Each point is reached from the start by the listed moves, each made 0, 1 or 2 times, or once backwards (-1), plus a little noise. Is the number of moves made odd or even? Then give how often each move was made.
In the rows, 128 means zero.

Moves:
(1): [159 107 142 106 131]
(2): [151 147 101 155  76]
(3): [132 122 183 157 102]
Start: [143 146 145 134 104]
Points:
[139 184 105 183  50] => even (-1, 1, 0)
[114 131 119  77 183] => even (0, -1, -1)
[121 132 171 107 152] => odd (0, -1, 0)
[154 209  22 181  22] => even (-1, 2, -1)
[196 146 131 138  57] => even (1, 1, 0)

Moves:
(1): [149 135 115 130 142 134]
(2): [143 160  98 130  93 137]
(3): [111 131 151 139 157 136]
(4): [130 120 135 159 139 126]
(5): [121 136 104 141 151 115]
(6): [117 123 101 130 127 137]
Start: [119 122 145 129 123 140]
Points:
[114  62 147 184 171 164] => odd (1, -1, 0, 2, -1, 2)
[112 105 122 187 231 110] => odd (1, -1, 0, 1, 2, 0)
[ 88 167 195 115 121 153] => even (-1, 1, 2, -1, 0, -1)
[105 190  30 249 194 169] => odd (1, 2, 2, 2, 2, 2)

Moves:
(1): [148 129 125 134 127 128 134 129 112 134 110 122]
(2): [124 144 122 134 113 128 124 124 130 131 125 127]
(3): [135 139 132 127 122 129 108 141 138 127 128 122]
(4): [123 121 128 145 118 137 114 133 113 143 130 123]
(5): [127 134 135 133 133 139 115 117 133 113 121 137]
(6): [123 127 132 118 116 133 125 138 118 121 128 130]
(7): [136 126 136 149 129 123 152 151 138 115 139 127]
(8): [128 128 127 132 126 116 117 137 132 120 129 143]
(9): [132 125 111 133 126 139 123 115 135 128 123 112]
Start: [114 145 115 122 124 124 132 126 133 123 132 143]
Points:
[124 205 123  98  73 137  79 136 110 147 101 125] => odd (1, 2, 2, 0, 0, 1, -1, -1, -1)
[171 212 101 189 110 145 120 126 209  68 106 108] => odd (1, 2, 2, -1, 2, -1, 2, 0, 2)
[101 150  80 154  96 140   7 119 161 148 134 122] => odd (-1, 0, 2, 2, 0, -1, -1, 2, 2)
[134 214 144 159  88 123 106 181 195  40 135 164] => odd (0, 2, 2, -1, 2, 1, 2, 1, 0)
[101 130  87  80 138  96 105 117 162 113 143 161] => even (-1, -1, 0, -1, -1, 0, -1, 2, 1)
[125 152 114 204  86 156 134 169 136 136 150  93] => even (0, 1, 1, 2, 0, 0, 2, -1, 1)

Moves:
(1): [123 149 135 101 116 128 123 159 128 118 135 129 108 104]
(2): [129 119 125 143 120 145 121 123 132 131 135 142 128 144]
(3): [123 105 127 119 140 133 144 108 131 125 143 115 142 144]
(4): [143 133 123 125 131 137 122 136 123 134 133 129 132 124]
(5): [143 116 149 133 142 135 119 123 130 116 125 148 129 124]
(6): [126 124 142 121 127 134 113 141 137 138 117 118 135 122]
(7): [129 113 129 128 121 130 123 137 121 138 123 153 115 137]
(8): [120 126 145 132 116 123 140 146 140 131 129 152 124 110]
(9): [145 104 130 125 119 114 136 128 138 115 134 147 131 120]
(10): [141 103 109 134 145 143 124 147 137 124 148 135 121 131]
(11): [127 125 130 130 133 132 148 125 116 103 105 125 141 118]
(12): [126 118 133 133 123 129 129 129 124 128 136 119 120 127]
Start: [112 132 149 125 113 127 134 123 120 143 117 116 114 111]
Points:
[205  36 198 157 137 134 168 124 122  76  68 249 164  74] => even (-1, 0, 0, 2, 2, 0, 1, 1, 2, 0, 2, -1)
[158 142 159 132  90 161  95 177  94 138 139 195  65  90] => odd (1, 1, -1, 2, 1, -1, 1, 0, 0, 0, 0, 1)
[144  38 131 186 118 144  93 146 173 158 175 125  97 129] => even (-1, 1, -1, -1, 0, 1, -1, 0, 1, 2, -1, 2)

Moves:
(1): [144 121 125 131 118 138 126 131 133 125 139 131 138 133 120 135 118 127
 124]
(2): [117 122 119 132 114 145 131 132 144 130 141 132 130 139 129 131 127 129
 128]
(3): [118 129 121 144 129 139 147 131 137 129 129 123 145 125 123 130 121 129
 110]
(4): [123 126 131 119 124 130 126 132 120 127 126 136 128 126 132 124 136 128
 135]
(5): [115 126 120 121 140 118 124 121 131 131 124 126 124 117 117 124 115 137
 115]
(6): [144 134 123 132 136 123 133 117 126 132 117 121 126 136 130 136 122 120
 127]
(7): [131 136 131 135 125 141 136 138 131 122 126 120 137 124 136 130 126 128
 134]
(8): [109 133 125 130 132 136 139 140 138 124 130 137 120 123 134 136 106 128
 141]
(9): [125 126 129 125 134 133 125 115 119 128 136 127 123 122 124 128 144 128
 121]
(10): [116 149 153 127 134 117 106 123 132 120 134 128 128 117 144 140 119 130
 131]
(11): [137 131 129 127 127 127 120 130 135 134 141 131 130 129 138 122 121 124
 124]
(12): [121 130 122 127 132 129 141 130 143 129 124 132 128 116 129 114 126 124
 129]
(13): [135 126 130 125 122 132 138 129 123 132 123 128 120 129 133 125 139 114
 129]
(14): [135 130 135 136 139 122 136 111 125 130 121 105 137 132 121 134 124 133
 119]
(15): [142 122 138 141 128 133 121 132 130 126 121 124 142 131 130 126 131 141
 125]
(16): [127 139 132 134 151 141 129 134 127 123 115 123 120 142 123 134 126 118
 144]
(17): [139 122 126 123 131 126 125 134 136 121 135 132 136 124 130 133 123 136
 127]
(18): [129 129 122 128 129 137 137 130 128 125 125 131 122 135 122 120 127 127
 124]
Start: [126 129 127 136 137 128 132 112 137 118 125 131 124 133 127 125 123 132
 130]
Points:
[131 136 137 154 169 156 135 169 138 112  84 134 134 112 154 104 114 145
 172] => even (-1, -1, 0, 1, 1, 0, 2, 1, 0, -1, 1, 0, 0, -1, 2, 1, 0, -1)
[241  95 155 189 141 184 111 108 177 112 146  91 196 214 116 168 129 138
 122] => even (2, 2, 0, 0, -1, 0, -1, -1, 0, 0, 1, 0, 1, 2, 2, 2, 2, -1)
[249  94  83 215 149 208 194  92 198 139 130  83 181 233  84 142  72 123
  62] => odd (2, 2, 1, -1, 0, 2, -1, 0, 0, -1, 2, 0, 1, 2, 2, 1, 1, 2)
[126 155 188 136 197 140  60 140 164  66 149 157 150  97 139 134  69 190
 129] => even (1, -1, 0, 1, 1, -1, 0, 1, 1, 2, 1, 0, -1, 0, 2, 1, 2, 2)
[106  66  87 122 115 207 203 102 156 117 152 136 133 127  79 123 144 137
 108] => odd (2, 2, 0, 2, 1, -1, 0, 1, 2, -1, -1, 1, 2, 2, 0, 0, 1, 0)

Moves:
(1): [152 127 124 128 120 145 120 141 112 117 145 130 124 120 130 121 122 121
 122 138 120 137 137 116 147]
(2): [123 122 126 146 128 141 118 128 129 138 131 132 133 136 129 128 133 144
 126 128 119 125 127 121 125]
(3): [130 132 128 127 121 131 130 135 132 135 135 125 136 125 121 121 134 125
 132 138 123 123 122 137 130]
(4): [129 128 128 136 121 127 114 127 117 142 124 109 123 131 130 130 137 134
 126 136 132 140 136 123 128]
(5): [141 127 148 133 138 113 110 131 137 118 134 137 131 130 123 135 127 131
 131 129 127 139 106 132 120]
(6): [130 110 127 115 122 120 125 136 133 130 132 117 128 118 125 125 127 115
 119 131 123 128 124 123 140]
(7): [130 140 144 132 131 121 129 125 124 127 138 130 131 141 119 125 134 137
 124 122 128 144 139 128 147]
(8): [123 125 143 121 136 122 119 133 147 127 123 140 121 131 133 124 139 123
 132 118 133 137 131 136 119]
(9): [129 137 131 124 113 135 120 118 145 114 123 145 121 137 110 119 106 120
 138 114 134 118 136 128 133]
(10): [129 123 125 139 132 115 127 128 114 128 125 133 125 125 125 127 132 124
 133 114 130 135 139 123 128]
(11): [127 137 126 127 139 124 130 130 139 127 129 131 122 130 121 117 127 118
 121 130 124 138 128 129 119]
(12): [121 132 131 133 131 136 126 126 128 124 124 118 141 121 127 127 127 115
 121 129 124 135 120 126 128]
(13): [125 135 120 130 125 129 117 122 128 138 132 123 132 117 146 122 134 118
 123 115 135 120 121 115 124]
(14): [139 131 120 124 107 131 131 132 116 123 110 134 134 135 137 118 113 147
 134 126 133 133 123 122 142]
(15): [128 146 132 131 117 135 139 132 103 131 132 126 122 130 120 137 136 126
 105 142 130 128 119 129 131]
(16): [136 125 139 139 127 133 112 136 132 129 129 129 131 137 127 119 115 113
 126 134 138 128 148 127 129]
(17): [118 127 119 127 124 131 121 134 136 126 128 114 116 128 124 124 137 130
 134 121 129 116 128 132 129]
(18): [124 129 124 135 138 130 127 125 128 134 126 129 127 120 128 128 120 141
 129 138 141 131 136 130 147]
(19): [125 131 134 128 120 129 141 132 142 129 135 127 128 129 122 123 132 125
 127 133 137 126 118 119 125]
(20): [136 125 127 140 125 127 124 123 139 120 130 129 126 129 125 120 129 121
 118 134 132 127 134 132 138]
(21): [110 133 127 137 127 118 115 134 124 127 123 129 117 119 133 112 133 137
 133 146 140 128 134 125 140]
(22): [124 127 128 135 131 132 124 135 126 144 135 123 106 129 124 115 118 124
 141 117 128 116 120 125 120]
(23): [124 116 131 121 135 139 124 126 121 122 134 126 132 126 125 119 126 121
 115 135 125 119 127 128 126]
(24): [124 122 133 127 129 125 130 133 128 121 129 127 127 116 132 136 121 126
 129 115 123 127 134 123 113]
Start: [124 126 121 126 141 139 124 139 125 115 132 123 118 123 127 126 114 118
 129 132 126 141 117 137 145]
Points:
[105 193 169 191 163 105  18 185 176  95 121 121 102 121 143  49 115 156
 159 146 203 241 198 109 208] => even (1, 0, 0, 1, 1, -1, 2, 1, 0, 0, 2, 1, 1, 1, -1, 2, 2, 2, 1, -1, 2, -1, -1, 1)
[143 162 137 118 114 136 149 129   7 138 143 118 128 140 158 106  97 118
  74 117 150 106  10 105 154] => even (-1, -1, -1, -1, 1, 0, 1, -1, -1, 0, -1, 0, 2, 2, 2, 0, -1, -1, 0, 0, 0, 2, 2, -1)
[163 133  93 155 135 104  98 160 136 157  97  78  56 157 105  98 128 188
 185 157 140 144  43 213 134] => odd (-1, -1, 2, 2, 2, -1, -1, 0, -1, 0, 1, -1, -1, 2, 0, -1, 2, 1, -1, 2, -1, 2, 0, -1)
[176 160 150 125 145 127  51 136 140  84 128 120 139  78 111 131 147  46
  88 141 123 223  78 167 136] => even (1, -1, 2, 2, 2, 0, -1, 2, 1, 1, 1, 2, 1, 0, 1, -1, 0, 1, -1, 1, -1, -1, 0, 0)
[103  62  58 197 105 152  55 212 158 173 115  56  74  96 161  10 128  68
 152  67 103 119 139  95  88] => odd (0, 2, 2, 1, -1, 1, -1, 1, -1, 2, 2, 1, 1, 2, -1, 1, 2, -1, 0, 2, 0, 2, 0, 2)

Moves:
(1): [127 121 144 128 119 125 125 104 131 129 122 123 141 127 115 120 122 127
 125 130 130 130 143 115 119 137]
(2): [121 141 125 127 130 129 120 139 111 118 128 123 121 131 135 118 126 130
 138 130 137 126 125 120 131 122]
(3): [111 116 127 129 125 133 132 126 132 138 134 132 113 116 144 137 122 128
 129 126 116 132 119 131 119 119]
(4): [126 136 119 133 140 127 127  94 131 116 147 152 135 136 128 112 125 140
 137 136 146 126 149 134 130 118]
(5): [104 119 110 121 113 119 123 124 132 138 124 142 126 133 125 134 131 111
 141 121 122 124 119 155 111 121]
(6): [123 127 112 139 143 136 118 134 133 126 128 138 121 117 120 128 137 124
 138 130 136 124 118 146 127 107]
(7): [131 132 139 129 145 121 130 141 119 143 110 137 125 131 125 142 135 109
 121 131 122 138 127 133 128 123]
(8): [142 119 116 131 141 131 124 127 129 131 128 128 131 132 130 125 139 117
 134 138 129 128 111 149 131 110]
(9): [126 124 134 121 142 128 128 134 122 132 133 131 128 118 124 130 129 122
 131 133 133 127 132 134 141 131]
(10): [134 123 129 108 159 124 122 145 114 143 120 128 135 124 125 135 132 114
 128 112 118 147 105 121 139 122]
(11): [126 127 123 132 125 118 128 123 133 137 125 131 121 121 126 137 121 120
 137 126 125 123 125 137 126 131]
(12): [120 137 142 126 139 119 116 134 131 145 128 124 120 123 136 149 128 143
 130 127 132 136 130 123 129 141]
(13): [149 129 117 149 134 137 137 116 111 114 136 127 135 127 120 114 145 120
 130 121 142 137 136 124 135 134]
(14): [130 136 133 130 138 116 122 128 119 130 132 123 137 122 132 127 135 135
 124 137 132 144 144 112 142 128]
(15): [113 135 132 137 120 135 129 108 138 137 134 117 131 137 122 135 121 145
 139 135 123 122 148 113 140 141]
(16): [133 135 116 121 125 141 126 131 119  98 146 129 132 123 134 140 136 121
 122 116 119 109 119 121 118 117]
(17): [107 146 121 134 144 133 135 126 138 126 121 126 114 129 143 125 136 140
 134 140 153 125 124 128 147 116]
(18): [132 144 120 125 133 131 121 120 125 128 122 127 123 129 125 125 138 135
 142 138 146 137 136 131 133 122]
(19): [125 137 148 122 121 126 141 148 127 132 136 121 144 131 129 121 133 133
 131 122 130 133 131 106 120 133]
(20): [136 101 126 133 117 122 123 124 130 131 125 137 137 139 119 136 118 114
 130 116 129 130 136 139 119 120]
(21): [133 130 122 124 145 133 125 131 121 129 119 132 126 124 130 130 140 131
 133 130 124 117 133 128 130 123]
(22): [142 115 140 132 115 120 105 111 126 143 126 142 147 138 113 123 144 116
 127 124 140 125 141 138 141 123]
(23): [144 124 130 125 116 128 126 134 128 125 130 140 152 122 126 147 122 126
 110 137 133 142 111 108 126 139]
(24): [116 144 122 128 140 125 117 132 141 139 121 119 121 128 149 123 135 119
 139 129 143 133 133 133 139 127]
Start: [145 117 114 133 120 127 121 142 116 128 124 123 124 140 106 133 144 128
 111 125 119 133 135 137 127 147]
Points:
[210 113  44 176 211 168  49 133  66  76 165 121 120  63 146 210 187 134
 117 145 122 169  96 114 104  73] => even (1, 1, 2, 0, -1, 2, 0, 2, -1, 0, 0, 2, 1, 2, 0, 2, -1, 1, -1, 1, 1, -1, 1, 0)
[190  12  98 129  86  98 117 142  55 136 153 207 227 113  61 129 182   7
  98 130 123 162  67 174  97 111] => even (1, 1, 1, 0, 2, 0, 0, 2, 2, 0, 1, -1, 1, 1, -1, 0, 0, -1, 1, 0, 0, 1, 2, -1)
[171 105 135 161 191 106 117 109 138 198  62 199 142  93 105 175 167  82
  80 144 132 176 107 139  90 164] => even (2, -1, 1, 1, 0, 1, 2, 0, -1, 0, 1, 1, 1, -1, -1, -1, 0, -1, 0, -1, 2, 0, 2, 1)
